Rows are points. A path goes straight from each point to the next, and from the last back to the first. The post is the endless flat space through its rows: a point in 2 columns, a line in 3, a plane in 4, and so on, so that a path can go around it. How many times does the path go around the post? Going back the other way cancels.

Post (2 x 3):
[[ 39 -27  35]
 [  7  -4 -35]]
Path (8 x 3):
[[ -1  27  33]
 [-30  11 -17]
 [ 13   6  -3]
 [ 50  44 -29]
 [ 18 -10 -49]
 [ 24 -50   9]
 [-31 -35  20]
 [-12  -4  60]]
Times around: 1

Post (3 x 4):
[[ -3  10 -60  17]
 [  2   3 -10  32]
 [-12  18  54  -3]]
Path (9 x 4):
[[ 19  16  -9 -13]
 [  8 -49 -14  13]
 [-19   3   3  19]
 [-36  11 -21  50]
 [ -5  23 -10  31]
 [ 36  29  34  11]
 [ 19  -1   3   1]
 [ 35  12  16  18]
 [ -7  46  13 -36]]
Times around: 1

Post (7 x 8):
[[  3   3  35  36 -15 -45 -12 -12]
 [ 21  -3  23   1  18 -36  24 -26]
 [ 24   5  -9 -28  33 -31 -42  -4]
 [-27  -9  50  51  -9  60 -13  16]
 [ 33 -14  45 -30   5  -2  39  29]
 [  4   1  -6  12 -28  14 -23  -6]
 [  5 -10  -8   3  44 -36  -1  26]]
Path (9 x 8):
[[ 21  -8  24 -37  19  20 -27  -8]
 [ 36 -22  47   4  32 -36   7 -27]
 [ 22  -1  10  25 -29  19  20 -10]
 [ -5  26  40  20  39 -57 -56  23]
 [-34  18  10  -3  13   9 -25  22]
 [ 23  16  33   2   1 -10   3   2]
 [ 40  18  34  29   1 -26  16 -21]
 [  0  36  21  -2  -7 -17  -9 -22]
 [ -7   7  21 -16  -5 -13  15 -18]]
Times around: 1

Post (8 x 9):
[[  1 -11  10  10  11  -1 -17   7  18]
 [ 21  -5 -12 -12  21  37  -1 -14  11]
 [  9  -1  -6  27  22   1   2 -27  12]
 [ 12  -1 -38  23   9  -6 -17 -17   5]
 [ -9  -5  10  23 -51   0  -3  43 -60]
 [ 19  -2 -39   8  35  21 -16   3 -52]
 [ 19   0  -5 -32  23   5  24  -1   2]
 [  6  -4   9   8  -8  -2 -28 -15 -10]]
Path (8 x 9):
[[ 37 -11  -8  -1  19  20 -16  -8 -11]
 [ 11 -17  25  30  18   7 -10 -17  -4]
 [ 23  -1 -33   9   1 -15 -28   3 -32]
 [  7   1   5 -13  -5  26 -21  21  18]
 [ -5  10 -11  -2  -5   6   7 -14  -8]
 [ -1  -4  -1  -9 -10  -1 -28  -2  20]
 [  2  16   3   4   8  13 -18  -4  -1]
 [ 20  15  -9  27 -20   2 -21  -8 -29]]
Times around: 0

Post (10 x 11):
[[-15 -16   9  20  -4 -30 -24  21  59 -49  30]
 [  3  27 -33 -18  24   8 -18 -27  -6  17  -2]
 [-35 -31  28   6 -11 -53 -48  25  33 -22  14]
 [  3  15 -12  -1   9 -20  25 -36  18  17   0]
 [-13  23   7 -31  -2  -2  12  25 -27 -11  19]
 [ -7  34 -15 -28  -8  17   7 -12  14   8 -28]
 [ 15  18  20   0 -19  31   3   3 -31  13  19]
 [-31 -16  40  29  31 -36 -30  26  54 -35   2]
 [-39   8   5  22   0 -25 -19  60  37  11  24]
 [ -5  15 -15   9 -14  -7   8   2 -38 -15 -15]]
Path (21 x 11):
[[-12   1 -36 -19  -7 -29  10  28  39  16 -23]
 [-11  -5  -6  17  -3 -24  17  11  -7  -5  12]
 [-20   5  -6   6  11 -16 -14   3  -9  10  16]
 [-41  38  40  -6 -20  11 -27  37 -13  -6  13]
 [  1  51 -10  30 -26  -1   3  27  14 -28  17]
 [ 24   1  25  26   6 -25 -11  27  29 -23  14]
 [ -5 -20   5   2 -15  -3 -54  22  37  -9  33]
 [-30 -26 -27  -2  -7 -24  -2 -10  19 -33  -5]
 [ -2  -2 -12   7 -31  13   2  11  26  -6 -14]
 [ 12  14 -20  -7 -19 -10  23  -3  24  -3 -34]
 [ -1  36  -7 -14   2 -27  -3  31  13 -14 -10]
 [ -8  19  20  26   3 -46  11 -35  16  12  18]
 [-37  22  17  47  12  -4   3  53  39  14  14]
 [-34   1   9  14  -9   9  11  27  27 -11  -4]
 [  2 -24  11 -10  18 -12  -9 -12  11  -9   6]
 [ 15 -19   7   8  -5 -31 -18   5  12  -4  -1]
 [  3  38  -8  -5  -6 -27 -24  18  14  28  50]
 [-10  25  12  -8 -19  19 -42  -5  -2 -35  18]
 [-15  37 -29 -15 -16  14  -4 -35 -19 -32   2]
 [ 13  21  -3  12   3 -25 -33  -7   7 -48  35]
 [ -3  21  19 -34  -6  -7  -1  26 -13   1   8]]
Times around: 0

Post (13 x 14):
[[ -8 -22  -5  15  -1   7  23   6  -4  -9 -12  19  13   3]
 [ 17  -4  -7  -7  -1 -32  -7 -21  26 -26   4 -15  26  22]
 [  7  -8 -44  -9  -9 -13 -22  -2 -12 -22 -13  41  19 -33]
 [ 24  23  20  -2  -8 -60 -20 -11   0  17 -23   7   2 -21]
 [ -3 -11  21 -27 -18  -9  -1  14  -2   0  14  -4  41  28]
 [ 22 -19 -10  -7   9  -7  -1  13  10 -11 -23  -3 -26 -12]
 [ 11 -40  -1  -3  30   9  28   4 -21 -34  28 -12  15  -9]
 [-12   5 -26  -2 -30   6 -17  20 -17 -10 -32   7  24 -38]
 [ -2  -8   6  13 -34 -13  -5   8 -10 -17 -20   1 -28  -3]
 [-12 -12  11  29  -1  19 -15  37 -15 -16  -5  -3 -10  16]
 [-19  -6 -40  -5 -19 -19  -8 -17   1   0  35  -2  18 -20]
 [ -8   0  -2   4  -8 -32  31  43 -30  -7 -45  -3 -30   0]
 [ 27 -19  -9 -13   1 -12 -38  -7 -35  11 -37  -7  20 -11]]
Path (34 x 14):
[[  8 -36  -8 -15 -28 -19 -31  -3  -8 -11   3 -16  26 -30]
 [ 11 -13  22  -4  -3  -5  -5   7  14  -8 -13   2  15 -11]
 [-43 -18 -28  -7 -18   8  23  11 -25   0 -22  -2   0 -17]
 [-32   1   0  29  12 -15  -9  11  10 -19   0 -11  -3   5]
 [ -6 -35 -28  27  -6 -22  -3   4 -11 -23  -6  -8 -17  -1]
 [ 19   4  -8   3  -9 -29 -28  54 -24  25 -20  33 -24 -32]
 [ 11 -16   4  10 -25 -24 -10  -7 -13  21 -23   4  -9 -29]
 [  4 -29  43  14 -26 -28  35  -9  -7 -14 -20 -20 -11   2]
 [-23  -8 -11  28  -6 -31 -12 -37  -5  20 -27  11   1  -6]
 [ 10 -22 -10  -4  18  -2   7  -5 -13  -9 -20  -5   3  -1]
 [  5   0 -18  -5 -16   4  -8 -18 -31 -30  -9  -9  30  23]
 [  7   0 -47   1  -8 -18   5  19   8 -15 -30  -2 -11  11]
 [  3 -13 -27  24  -7 -15   1  10  -6 -17 -21 -18  32   4]
 [-22 -38 -34   7  13 -14  -2  22   5  14  25  10  24  -3]
 [  1 -26  -6 -14   2 -22  -9 -12 -20  23 -23   7   4 -11]
 [  5  -5  -7  -2   3 -20   9 -14  -6  -2 -27   2   7 -15]
 [  3   2   4   5  -9  11   9  19  -4  13 -25  11 -16 -30]
 [ 14 -11 -20   4  -3  -4  16   3 -30 -32   1   4  10 -32]
 [ 16  -1 -24   3 -26 -36  -1  27  17 -35   1  -8  -5   2]
 [  5 -24 -10  -1  -8 -49  15 -20   4  26  -6  17  -6  -3]
 [ -2 -38   8   3 -53  12 -22 -25 -12 -20 -33  20  13   0]
 [  8  -8 -31  -1  11 -45 -12 -25 -31 -38 -12 -11 -20 -15]
 [ 18 -20   4 -13   2 -23 -43 -15 -13  -8 -15  10 -11 -22]
 [  3  -8 -23   2  -5 -20 -12   9   8 -19 -26 -49 -14 -15]
 [ -1 -29  -6 -28 -37   5 -20  -2  25  13  27  -9  24  13]
 [ 17  -8   4  -2  -9  -8  -7  11 -25  -9 -13 -11  21  -5]
 [  9  -2   4  -6  -7 -12  10  16 -28  -1  -9  18 -11 -18]
 [  2 -12 -10 -11  -2   4  -6  -7  10  -8 -24   0 -19   4]
 [  0  -6  -1   8  25  -9 -26   2 -15 -12 -40   4  13  12]
 [ -1  12 -13 -15  -6 -55  33   4  28 -38   5   0  -7 -33]
 [-15  17   1  -2  -9 -28   5  -8 -14   0 -42  15   9   9]
 [ -9  28 -27  13  -2  -9 -23   9 -21 -13 -28   8  24  -7]
 [  0 -14 -34  14  -4  10  -2  14 -18 -11 -20  23  -1  -8]
 [ 43  -8 -12  -9 -10 -47  10  10 -11 -18   2   1  -5 -24]]
Times around: 2

Post (17 x 18):
[[ 33  -1  -4   7 -14  -3  -4   5  14   9  16  -5   3  41 -19  -4  21  15]
 [  2   7 -10 -12  -7  11   4  -9 -24  16  22   7  -6  19   1   7  -1  19]
 [  4  47   1 -23  16  19  45  14   7 -13   4 -21   2  11  -7 -11  20  -5]
 [-10 -29  28   2  18  -1  21   3  -3  30 -11  10  -3   0  29   6 -32 -24]
 [ -1  30 -14  -1   7 -10   9 -10  -6 -41 -15  11 -20  13   3  -3 -16  13]
 [  6  15  29  -5  11   5 -19  -6  12  22  -7  17  14   8  26  -4 -13  18]
 [ -8   4 -10  -7  25  -6   0  11  21   0  -8 -10  -9  31 -18  -1   3 -13]
 [-37  47  -2  -6  -5  -7  20   5  15 -15   9 -16  -4 -13  14 -28 -28   3]
 [ -3 -29 -12 -18 -11   2  -7   5   1   8  -4 -26 -10  -1  -9   6  -5  -8]
 [ -2   6  -5  -1   3  -5 -15  27   5 -21  10  -4 -26   6  18   0  -5  -1]
 [  3  13  17   7  15  -7 -10 -15   9  -8 -17 -11  -6  19  10   2   6 -29]
 [ 25 -11   3 -23   0   0 -23  14 -20 -15  43  17  12 -15  -7  -9 -22  -1]
 [  0  11   1  16  15 -23  -9  26  16 -10   8 -40  17 -25   4  -5  -7  12]
 [-19  27  15 -13  14 -24   3  41   5 -11   9 -11  -5  22 -13   0 -40 -12]
 [ -3  18  23  -8  15 -42  -9  -9 -16  10 -19  -7   3 -22  16 -33 -13   0]
 [ 28 -32   5 -21   9  -6 -16 -33  -9  -4  27 -20 -18  11   4   5 -21  11]
 [ -6  -6  20 -11  29  34  -7  15 -15  -8 -10 -26   3 -14  -5 -26  -2  -5]]
Path (28 x 18):
[[ 27  18  -1 -17   4 -16  -5 -32  -5   3  12  -1  -2  -8 -19 -12  28 -15]
 [  4   6  18 -21 -38  -4  27  -1 -14 -14   6 -13 -12 -26  18 -35  -3 -20]
 [  6 -27  21 -29  28 -10  10  19  12  -9   2 -11  14   3  14   8 -40 -31]
 [ -4 -13 -17   7  11 -23  -4   4   1 -10  24 -10  23  -4 -10 -18   9  -8]
 [  4 -20  42 -32 -21   1 -15  19 -23  -1  18   0   0 -24  14  -8 -36 -12]
 [-13   8  -6   6  -2  -7 -15  30  16   5  11   0  15  -6 -21  -1  -1 -28]
 [-11  -4  21   6  13  -6 -18   9   5  19   2 -17 -20   6  19 -10 -30 -26]
 [ 19  13 -10  -4  10  15  41  13  23   0 -10   9  28   7 -14 -34  15  -9]
 [-27   4  31 -26  33  11  17  25   4  -5  -6 -10  28   1   7  -9 -38 -21]
 [-12 -22  40  -1  12 -16 -27  14   2 -11   5  -5 -27  -2  18 -26 -30 -12]
 [  5  -3   9 -32  -4 -30  15  31  -9   9 -20   1  -9  -4   7  16  -2   7]
 [ -3  30   8 -30  35 -33   8  12 -28  -3   2 -18  -3  11  16   0  15 -17]
 [  0   7 -10  15 -36 -22 -10  23  -4   3  13 -24 -14  42 -19  -7  -9  11]
 [  2  -8   9   2 -13 -19 -14   4 -22   7  -3 -11   4  -3  14 -15 -24  22]
 [ -7  10   9  -2  11   0  -8  -2  18  16   3 -21  17  13  -3 -12  31   4]
 [ 12  21  19  17  18   1  -4  27  -3 -22  19  16   5  41 -12   3  -4  -5]
 [  1  17  33 -29  12 -18  -4 -18  -8   4 -18 -16  -3  19  16 -29  -5 -11]
 [ 13  12  28  -5   8   5 -56  16  11   8  -1 -15   6  20  17  19 -26 -13]
 [-44  27  12  -1  12 -30  -1   2  -9   5 -32   0   1 -17  -7 -23 -57  -8]
 [-11 -35   4   1  20  26  -1 -22   1   0   7 -25 -21  -4  -9  -8   3 -28]
 [ 16   2  -6   0  -7   4   5   5  -8   1  20  -8 -13  11 -21   4  12   5]
 [ -7  19  37  11   7  -8  23   3 -18  13   7  -3   9 -14  27  -7 -60  12]
 [ 17  -2  11  16  10 -23   7  -5 -12  -2  -8   7   9 -18  41 -14 -26 -21]
 [  6  -7   1  -6  10   7   4   3   3   0  22 -22  -4 -14   9  14 -42 -11]
 [-17  26   7   9  27 -37  19  23  25   9  -8   1  -3   9  -7 -20 -24 -19]
 [ 14  14  15   0  13   2  -5   7  20 -15 -30 -46  16   1 -17 -20 -12  -7]
 [  3  20  26  -2   3 -29 -17  31  -2  -1 -18   9 -14  25  16 -25 -35 -11]
 [ 21  19  19  -6  18  21 -15  19   3 -10  29  -1   2  -2   6 -11 -20 -28]]
Times around: 0

Post (17 x 18):
[[  2 -33  17   0 -22  -1 -18 -12  -1  20  -1  10 -16  -5  18  37  27  12]
 [ -8 -23 -28 -22  38 -26  20   1  -3  29  25 -18  27   0  51 -18   6  -8]
 [ -3 -13  -3   2   3 -30  -3   2  19  13  24  19  15  42  -9  21 -21   1]
 [ 11   3  17 -26 -12  26 -20  11  -8   4 -27 -32   1 -24  32 -16 -22 -50]
 [ 31 -41   5 -11  -6   9 -22 -42  22  -5  10  20  15  -4   4  34  30   4]
 [ 15 -16  26  12   2  26 -22   9   1  17 -53 -19  19 -19  23  -6  -3   3]
 [ 33  22  -3  14 -18 -15  -2  32  14   6  39  31  19  27 -19  -5   0  15]
 [ 28 -22  -5 -15  46  11 -32  38 -21  21 -13 -30  -5   9  42 -21 -11 -53]
 [ 12 -21   3  -6  -7  17  -4  11  -6 -26 -21  39   5   9  10  26  25  -1]
 [ 10  17 -45 -19  43 -25  -7  17  -2  -5  -1 -36 -10  20  28 -25 -20 -11]
 [ 14 -23  14  13 -16   8  -2 -15  27  -6  -6  39 -15  -4  20   4  19 -15]
 [ 14  10  20 -12  23  27   1  17   3   6 -17 -18 -12   7   1  -3  10 -22]
 [-10 -52 -10   2   5  -6  -2 -32  17   4  27  49  -7 -36 -16  25  16  -2]
 [  3 -44  17   2 -23  -1 -21 -17   6  16 -19  12   6   0 -18   9  44 -13]
 [ 22 -36 -49   0  41 -40  36   8 -11  -5  25 -35   6   5  29   0 -17 -22]
 [ 39  -3  40 -18  36 -10 -15  27 -30  -6 -19 -27 -10  10  35 -36 -15 -15]
 [  0 -12 -10  16  -8  20  -4  -7 -12   1  25   4   2  33  -3  -3  -3  15]]
Path (22 x 18):
[[ 14   4   8 -25  -8  11  22  40  40  -8  31  48 -24 -15  19  18  -8 -34]
 [ 11 -32 -23 -13  -8 -17 -24 -36  27  23 -17 -30   8  16  30   3  -2 -23]
 [ 24   1   3 -42  24  -4 -33   7   7  -1  14  38  15  55  59   5  17  22]
 [ 12 -27 -14   8  -3 -45 -16  15  24  -3  24  34 -17  16  11  17   7   5]
 [ 14  33  -9 -21  46 -33   8  23  39 -22   5 -20  -8   2  33 -30   7 -18]
 [-29 -28  15  -2 -30  32   4  40  10   9  -8  40   7 -30 -10 -22  14 -17]
 [-14 -30  16  25  -2 -12  16  19 -17  10  11 -32   4 -11  23  -2  -5  14]
 [-23 -25 -21 -15 -24 -14 -45  -1  17  35 -10 -33  22   5  -2  19   3 -33]
 [ 16 -53  -4  -5  38  11  13  38   7 -33 -45  -2   6  20  33  22  -4 -36]
 [-16 -27   3  18   9 -12  -4  41 -17  -2  -1   1  -8 -18  53  -9   7 -15]
 [ 15  24  10  10  19  13  -4   8 -10  -3  13   0 -15   0  14 -28 -39 -21]
 [ 12 -34 -28   9   0  27  45 -28  -3   7  22   5 -22 -23  17  24  16 -35]
 [ 56  31  31 -21  10 -21 -40  54  -2  42  22   7   0  38  -2  -1 -52  11]
 [ 56  -9   1  -7  43  26 -23 -22 -24 -34 -47   1 -28  30  44 -27 -11   2]
 [ -7 -11  19 -37 -33 -31 -29 -16   6  33  15  -6   8  -4  37 -33 -24 -23]
 [  5 -32 -17   1  11   0 -13  20  -9  -6   9   9   0   9   8  12  -7 -13]
 [  9  -1  -2 -24  16 -23   1  15   1 -35  19 -10  14  -5  10  24 -27 -17]
 [-23 -19 -34 -33  33 -20  15   4   7   0   0  12   1   2   1  16  16 -60]
 [ 10  -7   0 -35  24   4  -2  -3 -30 -27  -1  16 -27  -3 -43   4 -14 -20]
 [ 39 -15 -38   1 -18  -1 -10  14 -10 -21 -33 -20  -9  26  21 -23  -6  -7]
 [ 39 -42  49   6  -3  10 -10  15 -15 -30  -9  28  17  22  43 -12   8   4]
 [ 14   2 -15  18   0  20   2  40   6  -7  19 -16  31  -3  -8  -1  11  -1]]
Times around: 2

Post (17 x 18):
[[  6  30   9  -8  25   8   1   5 -21   6  10 -15  -9  27  14   5 -23 -16]
 [-14  -9   8 -16  17  -9  -7  -1  -3  20  -2  -9 -33  -6  16 -29  23 -23]
 [ 11   7 -31  19   4   2  -2  10  -6  -4   3  -9   0   4  13   1  12  -9]
 [  1  -7 -22 -34 -22   1   6 -18  18 -10  -1 -17  11 -14  12  -4   0 -10]
 [ 25  13  19  27  12  11  23 -40  43 -20  -9  -3  25   7 -20 -26 -26   5]
 [ 20  17  11   8  -9  16  14  24 -12 -11   5 -10   0  -1  12   8  24 -18]
 [  8  14 -26  12  -8   3   8 -18  22   4  -1   7   2  15 -15 -10  16 -12]
 [ -1  12  15 -10  10  21 -14   9  -6  15   8  -5 -11 -17  -8   4  -2  24]
 [  5   0  -1 -15   2   7  -2 -22  -8   4  30 -36 -18   6  12  -7 -11  12]
 [ -1  -4   3  -2   1   4 -14  -5   8 -14  20  -5  -7   1  10   3   6 -23]
 [ 10   9 -23  37 -43  -7   5   2  -1  55  19   9 -11 -17   6  45   0   4]
 [ -5 -14   0  14   5  19  -1  -9 -12 -25   3 -15   7   5   7  20  20  -1]
 [-17  -1 -22  11  -9  -9   7   2  -3   9   8  18 -27   3  11  -8  13   0]
 [  3  -8  15   7  -7   4  -9 -17 -23  -5  25   5  12   0  22  -1  19 -13]
 [-14  22  -2   5   8   0 -18  -1  -7  -1   2 -24  -6  19  14   2  -7   9]
 [ 20   3  -8 -10 -13  35   5   9  16  32 -20   3 -18  -6  14  14   4  19]
 [ 41 -27  26 -60 -15  -3  16  -4  19  13  10  -9   4  -2  -7   5  -6  16]]
Path (23 x 18):
[[ 31  -2  37 -24 -11   7  26  17  -2 -25  21   9 -25   9   6 -11  21  -1]
 [ 34   5   7 -20   1  29  10  -6  32  -1  -5 -47   2   6  -3  -5  28  10]
 [-22  35  15  13  -9  35 -21   2  31  17 -12 -32 -12  -1 -16  18  10   8]
 [ 24  25  46   4  11  27  -9  30  -5  -6   8  13   4  12 -21   7 -16 -18]
 [ 10 -22  -4  15  -6  23   6  -6  -4  -9   7   7   4  11  13  -1  10   5]
 [ -2 -10 -31 -13 -12  -7  15  -8  -3   3  12  -3  10  22  10 -26  14  -1]
 [ 18  17  18   0  11   8  -6  -9   9   2   6   2   0   0  -4 -27  -8 -24]
 [ 24   9  18 -12 -15  19  -7  -8  22   8   9 -11 -12 -27  13  15 -24 -20]
 [-19  29  19   5  16   0 -20 -14  -3  -6  24  14   9  -8   7   7  -8 -10]
 [  2  -8  12  -4  13  31  12  10  -5 -13  18   6 -15   6  42   4  -7  26]
 [  8   1  15 -25  14  33  -2  10   5  -5  11   5   0   7  -7 -29  26 -30]
 [  5   9  18 -26  18 -16 -19  26  11  32   7 -26 -16 -23  -5 -16 -19  12]
 [  0  -8  26  20  17  14 -40 -11 -13   6 -15  13  14  -5  -4 -13   4   0]
 [ 24  28 -23 -42 -10  -5   6 -15   7 -17  -9 -21  10  12 -14 -28  10 -23]
 [  7   2  -2 -24  10  -3  11 -40   5 -15  28 -35 -13  29 -16 -12  10  38]
 [-14 -11   8   8   8 -14   8 -25   1  -5  31 -17  -2   0 -10 -10  20  16]
 [ -2   7 -22 -25  10 -18  25   4 -12   2  -7 -26 -15  11  20 -12   5  -9]
 [ -2  18  14  -8 -19  -6  11   6   6  20 -10  -3 -43  15  -3  15  -7  24]
 [-26  10 -31  -3 -18  -9  -3 -22  -4  13 -13  12 -10  18   7  20  22  16]
 [ -8  18  11  16 -11  -8   5  18   9  -9  18   2  -5 -14   5  23   9  20]
 [ 12   5   1  -6   6  34  48  -6   3   0  18 -23 -17   3  16 -17   4 -25]
 [ 19  10 -53  14 -19  22 -19 -19  25  22   0   0  -2  24  12  -8  22 -24]
 [  4  12 -26  -9 -15  25 -29 -20 -12 -12  14  10  13 -20   5   4  -6 -20]]
Times around: 3

Post (17 x 18):
[[  5  14  19  19 -11 -28   5 -28  16  -8  16  11  -8  -1  -6 -13   3  -3]
 [-10  10   9  -5   9  11   0  -8 -10  29   9  23  -4  -9   7  -9   1  25]
 [  3  -1 -12  16   2   2  16  -1  11  10 -24  10  29  -9  -4  -5 -22  26]
 [ 12   5   5   0   4   4   6 -14   9  -4   8   2  22  25 -11 -20   5  -4]
 [ 17  13   9 -33  12 -14 -15  21   0  -7 -19   0   4 -32   3  -2  -3 -38]
 [ 35  -3   5   2  -1  -1   5  -3  32   1   4   1   8 -13  -4 -12   6 -23]
 [ -6   3   2  16  10   0  22  -6   2   8  23 -27   7  14  -3   1 -22  12]
 [  6 -31 -17  -4 -11  -1 -22   3  -3  29 -17  30   6 -29 -20  21 -19   7]
 [  3   2 -13 -11 -24   4  -6 -13   6  23  -7  11   3   4   9  -7   4   6]
 [ 23  18   7  -5 -20 -24   0  -2  -1  -3  18  20   4  -8  11   3 -10  14]
 [ 29  -6   4  -4 -10  22 -12  14  -1   7   7  -3   9 -22 -21 -11  -8 -11]
 [  3 -18 -13  10 -14  -3  21   2   1  32  -5  -2   2  32 -19 -11   6   1]
 [-18  11 -15   6  29   0 -11   3   4  11   0   0   4   6 -32 -38  -7  30]
 [ 15   5 -18   5   0   2  15  -5   7  15  -1  -5  11   5 -45  -5  15  -9]
 [  0  -5  -8  22  -2   4  -8  14   2   8  -1 -13  -2  17   2   6  10  25]
 [ 11  18 -11   0 -11 -12  11 -15  -5   7  19  23 -10  14   6  -7  -2 -19]
 [ 14   2 -10 -27 -13   7  30  19   9 -33 -16   1  15  -7   1  -1  -8  11]]
Path (26 x 18):
[[ 39  -7  12  15 -21  -9  32 -30  16  33 -21  31  34   8   4 -27 -15  14]
 [ 11 -23   3  -4  18   8  16  14  -8  -9   6  19 -16   7   3  -6  34   6]
 [ 29  -6 -16 -14  -1  42   6   9  10 -17  37  -6  26  -8 -22 -12 -17  10]
 [ -4  31  -4   1  -8  14  32  -2  -8  39   1   3  22   8   1  -5 -21  10]
 [ -4  42  21  -7   3   3   0  -7  -8  25  -1   0  -8 -27  -1 -41 -10   1]
 [ 21 -12  15 -11  15  18  -4  21  11 -48 -10 -17  -6 -11 -17 -11   7  -1]
 [  9   8 -16 -17   2  -8  10 -13   6  44 -21   3  16   8  15  -3   0 -10]
 [ 12   2 -32   2  10  -9  -5 -17   6  10 -28   6  24 -15 -60 -14   7 -17]
 [-20  -4  -3 -30 -19  10  18  11 -13   8 -26  29   4 -15  16 -43 -15   9]
 [  1  -9  -1 -14 -17  -6 -15  -5  28  -6 -12   9  33  -5   7   1 -23   2]
 [  8  13 -23 -24  -2  -6 -18  -7  -5  51 -45  48  20 -25  39  29 -27  -6]
 [ 11  39  -5 -25  -7  -9  -2  11  -7  18   1  11  14 -28  42  15 -27   2]
 [ 16 -15  -2   7 -45  -1  37  10  12  -4   6 -14   9  21  -3   6   7  15]
 [  9 -18   5  16  14   4 -10 -18   1   3  13  19  28 -10 -48 -19 -12 -14]
 [  8   2  16  37   0  -3  -9  16   0  31   9  13   0 -15   2  26  13  -1]
 [ 12  11  37   9  10   4  -5  -4  12  -7   2 -17  16 -10   9   0  -9 -24]
 [ 25 -10 -10  13  14  -2  23  34 -13   3  11 -22  24  14   5  17 -51   9]
 [  7 -15   2  14  18 -23   5  -8 -20  15  17  18 -12  17  -5  -4  -6  10]
 [-15  -2 -21  -1 -22 -17  15   6   3   0 -22  -5  10  22  -2 -17  11   6]
 [ 17  -6 -17  23  -3  -2  32  -5  11  24  23   1  24  34 -21  -3 -16   8]
 [  6  17 -24  28   2  47  20   6 -21  15  -9  -6  22  34 -10  14   8  14]
 [ 21  18  -8  -6  -7  -2   6  13   0  -6 -24  -2   5 -15   0   2   5   3]
 [ 21   4 -21 -14  10  34  38  13  -3  19   2   3  -2  -4   0 -40  14  10]
 [  6  34 -14   2 -10 -15  21 -10  -6 -23  14  39   4   9  11 -23  -2   5]
 [  5 -11 -18   8  -2 -10   2  13   9  16  16  20   3   9 -11  10 -11  17]
 [ 26  -3  -5  17  -8   1  -3   8   7  -7  14 -29  30  -7 -41  28 -23  18]]
Times around: 4
